Rows are points. Each table stands for the endless flat space through its points: a line for two points, a plane for three, and so on. The two share one point or none. Which?

First, 3 rows:
[[ -6  -4  14 -18]
 [ 10  21   9   3]
 [-11  25  12  -2]]
Second, 2 rows:
[[ 10  27  -3 -20]
 [ -5   7  17   5]]
They share: no point

First, 5 rows:
[[ 15  29 -10 -16  14  27]
 [-25 -10 -27   6  11 -16]
 [-19   2 -17   8  23 -12]
 [-19   2 -20 -11   1   9]
 [ -4  -2 -30  -7  -5  12]]
Second:
[[  5  -7 -17  -6   6  18]
 [-25  13 -22 -11   6  -2]]
They share: [-13   5 -20  -9   6   6]

First, 5 rows:
[[-14 -20 -32  -4  16 -10   8 -36  30]
 [ -2 -11  -3  13  12   0 -11  -8  21]
 [-18 -19 -31  -3  20  -7   1 -25  29]
 [  4  -3  19  31  16   0 -23  16  13]
 [  4  -2  14  30  14 -20  -3  -4   9]]
Second, 3 rows:
[[ -1 -16 -18  20  19 -30 -13 -19   9]
 [  0 -13  -7  18  17 -20  -5 -16  10]
 [ -6 -14 -24  22  20 -35 -18 -17  14]]
They share: [ -4  -8  -2  18  16 -15  -2 -11  16]

First:
[[  7   9  23  -7  -9 -16 -23  -6   1  15  21]
 [  2   5  21  -6  -5  -7 -28  -6   0  24  23]
 [  8  11  25  -6  -9 -19 -30 -12   4  12  23]]
Second:
[[ 24   5   8  -8 -12 -13   2  16 -10  13  44]
 [ 16 -17   5   6 -27 -33 -35   4  -1  -5  18]
 [ 29 -12  13  -9 -13 -22  -7  -2   2   5  34]
 [ -1  12  -5 -23  11  10   2  10  -9  60  27]
 [  4  -1  17  -6 -11 -17 -25  -4   1  17  12]]
They share: [  6   7  21  -8  -9 -13 -16   0  -2  18  19]

First (4 x 12):
[[  6  17   1  19  16  -8  -6   1 -10 -35  10 -23]
 [  7  13  -2  13  26   5   4  19 -17 -28  19 -25]
 [-18  -9 -13  -3  22   0  26  33   2 -13  24  -7]
 [-27 -14 -11  -1  18  -9  32  36  12 -11  25  -4]]
Second:
[[ -4  -4 -17 -35  16 -18  45  -8 -26   5  11 -31]
 [-22  -2   8   3  -9  16  18 -14  11  -9 -18 -17]
 [-31  -6  -5  -6  12  20  11   1  21 -11   0 -26]
 [-39 -30 -56   1  23  32  45  21  27  -7  41 -34]
 [-19 -18 -16  49   3  12  25  29  15 -27  25   6]
 [ -1 -10 -15 -11  18 -27  30  22 -15 -24  31   0]
 [ -6 -12 -16 -34  23 -21  45   0 -25   3  20 -27]]
They share: [-12  -1  -9   4  17  -6  14  18   1 -21  17 -10]

First:
[[-23  20  21  -5  -9  26  18  20  15  11 -13   1  -9  13]
 [-27  22  25  -9   1  32  12  12  25  15 -21   7  -1   9]
 [-22  11  21  -5  16  22   4   9  20   8 -16  21  10   3]
 [-13  19  10  -3  -6  21  11  23   8   3   0  -1 -17  19]]
Second:
[[-18  -1 -24 -13  -8  25 -22  14  20  17  -2  29 -38   8]
 [ 10  11  11 -10  21  37  -2  10  12 -13   9   7  -9   5]
 [-27 -10  -6 -18  13  27 -19  12  21   9  15  17 -17   9]
 [ -3   6 -15 -11  -2  31 -15  12  17   7  -2  23 -32   6]]
They share: no point

First, 3 rows:
[[-28 -27   4 -17 -37 -18  15 -13  -5  23 -12  10  11   8  -2 -10 -14  12
   15 -28]
 [-15 -18   3 -20 -29 -22   4   0   6  20 -26   0  18  13  -6   0  -7  10
    7 -13]
 [-22 -24   2 -16 -31 -17  12  -7   0  20 -16   5  13   8  -1  -5  -8   9
   14 -23]]
Second (6 x 20):
[[  0   4  15 -19  -9 -28  14   1  10  18 -35 -27  24   2 -13   4 -10 -17
   13   7]
 [-22 -23  15 -38   4 -10  44 -26  23  -2 -34   0  25 -15 -27  14  -4  -2
   -1 -16]
 [-24 -51 -18   9 -31 -11  -4   5 -10  18 -32  -1  28  15  35 -11  17  -1
   19 -55]
 [-15 -49 -28 -13  -3 -10   8 -22   4  14 -42  10  30  10  29 -15  -2  -7
    4 -53]
 [-23 -34  -1 -35   4   2  39 -29  22  -2 -25  13  18 -12 -13   7   2   6
    3 -29]
 [-10  10  27 -31 -12  -7  36   9  27   1  -7 -18   2 -18 -38  19   6   5
   20  21]]
They share: no point

First (5 x 24):
[[  4   4 -15  -8   3  35  10 -44 -18   7  -2 -12 -20 -25 -16  16  18  28
    2  -2  22 -48  10  17]
 [  9  -7  19 -20  34   4   8 -19 -25  32   7   4 -30 -12 -14  41  21 -21
   -3  26 -11 -29  15   4]
 [ 26  18  14 -25  12  11 -13   1 -18  18  24   8  -1  18  -2  24  19 -43
   18   8 -22  -3  36  15]
 [  2  -2 -34  21  12  31  21 -43   4  -2 -14  12   9 -10 -16  -4   1  63
   -2  -2  32 -39  -6  -1]
 [ 20  16 -19  -6  -1  35  -4 -20   0  -1   4   4  10   7  -6  -4  12  14
   22  -8   8 -20  16  21]]
Second (5 x 24):
[[ 13 -18   3 -13   0   9  23 -21  -5  -4  -6  -3  17  -8 -27  15  17   3
   -1   0 -12  -5  23  16]
 [  8  18 -32   3   7  23 -14 -19 -25  19  21  21  -2   1   2 -21   5  30
    4   2  12 -31 -10   0]
 [ 33  18 -13   1  26  17  -5 -33 -13   2 -18   3  -7  18  -5  33  11  19
   23 -10  10 -33  21  18]
 [ 16  -6  14 -15  21   9  32   9  19 -21  -9  11   4  -9 -30  35  35 -18
   -2  30 -24 -13  44  -4]
 [ 12  10  -5   6   6  36   0 -51  -6  29  10  -1  15  19   0  17 -12   8
   20 -18  28 -13  16  22]]
They share: [ 14   8 -10  -2  12  21   4 -21  -7   8   5  10   4   4  -9  10  10  10
   8   3   5 -21  15   7]

First, 5 rows:
[[-20 -13 -16   1  -3 -25   5  -3   5 -26  27   1  15 -31 -14 -12 -12  19
    3 -11  44 -10 -12  -3]
 [-16 -54  20 -33   3   0  38   1  22  22 -29 -35   1  38 -15 -10 -18  33
  -43   6   4  14   1 -14]
 [-23 -33  -5 -19   3 -21  20   4  10   4  -1 -20   4   2 -13 -15  -5  35
  -17   8  31   1  -9 -18]
 [  3 -24   7  -7 -21  10   9 -10  21   0  -7 -14  10   9 -20  -1 -15   1
  -27 -19   3  23 -20 -11]
 [-14  -9 -24  11 -15 -15  -1 -21   5 -26  27   7  13 -23 -20 -12 -12   3
    5 -33  22  -2 -18   5]]
Second (6 x 24):
[[-24 -31 -16 -19   2 -28 -16   9  24  -8   4 -15  -8  20   7 -10  -4  13
  -14   1 -14  30 -16 -29]
 [-25 -42   3 -17  10  17   6  10   7  -3 -20 -18  20  18   9 -32 -24   8
   -5   0  11   0 -22 -24]
 [ 20  13 -18  27 -51  -7   4 -36  17 -13  40   3   9 -49 -51  15 -16   1
  -25 -31  42  21 -27  18]
 [-18 -31 -12 -15   0 -14   0   3  12 -12 -14  -7  -4  18  -5 -20   2  21
    0 -11   8   4 -18 -27]
 [  3  -5  10 -11 -27  15  20 -22   9   3 -10 -10  34 -23 -42 -15 -11  18
   -9 -44  47 -27 -12   1]
 [  9  -2 -21   7 -33 -14   7 -26  10 -19  -4   9  -8 -15 -45  -9   9  28
    3 -40  41 -11 -21  -4]]
They share: [ -7 -18  -7  -3 -15  -6   5  -8  13  -8   7  -8  10  -7 -18  -7  -9   9
 -13 -15  19  11 -20 -11]

First, 2 rows:
[[  5  22 -14 -19  -4 -22 -14  23  -5  -8  -6 -11 -18 -14  -7   6  -1  -3
  -14  -2  14 -12 -13 -27]
 [ -1  10   1  -4 -10 -16   1  11   1  10   9 -11 -18 -20   5   6  17   0
   -2 -17  23   3 -22  -9]]
Second, 3 rows:
[[ -8  13   3 -17  -6  -7  -7  35   9 -20   4 -13 -12 -21  14  -2  13  12
    2  -1  23 -20 -31 -16]
 [  6  23  -5 -15  -6 -19 -15  31  -9   2  14   5 -26 -11   6 -10  11   6
  -16  15  29 -18  -1 -16]
 [ 12  21 -21 -11  -6 -32  -9   1 -12  13 -10 -14 -21 -13 -21  18  -4 -17
  -19 -19   8   8  -7 -27]]
They share: [  3  18  -9 -14  -6 -20  -9  19  -3  -2  -1 -11 -18 -16  -3   6   5  -2
 -10  -7  17  -7 -16 -21]

First:
[[  6 -11  34 -20 -14  -6  13  23   2  11 -16  -1  19  -3 -15   1 -11  33
   22  30 -34 -37  19  53]
 [-15  -4   5  20  29  34 -34  11  14  18   7   9  27  -9  -3  -7   8   5
    1  26 -23  31   3   9]
 [-12 -16  39  -3 -20 -28  -1 -18  -3  18 -32 -21   9  -8  17  -2   5  19
   15 -23  -9   7  13  15]
 [-12  13 -20 -14 -23  19   8   1 -16   5   8  37  -7 -29 -40 -41 -42 -13
   -1  17 -21 -10 -18  46]
 [-21   0  27   9  -4  38 -35  12  12  16 -24  39   9 -36   2 -25 -14  -6
  -15  46 -54   1   3  18]
 [-22  -1   6  12   3  21 -26  -5   4  15  -8  17   9 -23   0 -21  -6  -7
   -5  11 -23  24  -4  10]]
Second, 3 rows:
[[ -7  12   2  19  21   8  11 -17   1  12  12  11   2 -32  -1 -11 -14  11
   -1  -3 -29   5 -23   1]
 [-28  -9   7 -23 -29   8 -35   4  -9  23 -10   4  26   1 -35 -18  -7  -4
   13 -13  -2   6  -3  27]
 [ -5  14   2  13  11  18   3 -19   1  10   6   5   4 -28  -3 -17 -18   1
    1   7 -23  13 -13   9]]
They share: no point

First:
[[  9 -16  12  -4  -8  16  -4 -14   2 -21   4  -6  22 -27  12 -13  17   1
   19  37   2  24   4  46]
 [-25   1   9 -12 -26  -7 -29 -21  36 -41 -12 -38 -16  24  29  34  37  25
  -35 -10   0  11  -1  15]
 [  0 -22 -34  -7  10   9  -9 -17   4  -6  -1  15   8  -6  22 -21   8  14
   -6  22  32   0 -23  10]
 [-24 -15  -7  -5 -36   9 -41 -20  30 -34 -18 -26 -16  29  32  38  44  27
  -42  -8 -17  -2 -17  12]
 [-26  -9  -3  -3 -32   8 -44 -26  30 -26 -23 -27 -20  27  33  34  34  34
  -40 -13 -16  -1  -8  11]
 [-17 -19 -16  -9 -28   6 -28 -12  26 -38  -6 -18  -6  22  29  28  44  16
  -34   4  -2  -1 -25  12]]
Second, 2 rows:
[[ -5 -16  -6 -12  -6   2  -7 -15  12 -22  -1  -7   4  -7  16  -1  23  14
   -9  23  22  14 -10  25]
 [ -7 -20   0 -18 -14  -4   1  -9  12 -26   3 -11   2 -15   8   7  31  16
  -11  35  30  20 -10  33]]
They share: [ -4 -14  -9  -9  -2   5 -11 -18  12 -20  -3  -5   5  -3  20  -5  19  13
  -8  17  18  11 -10  21]
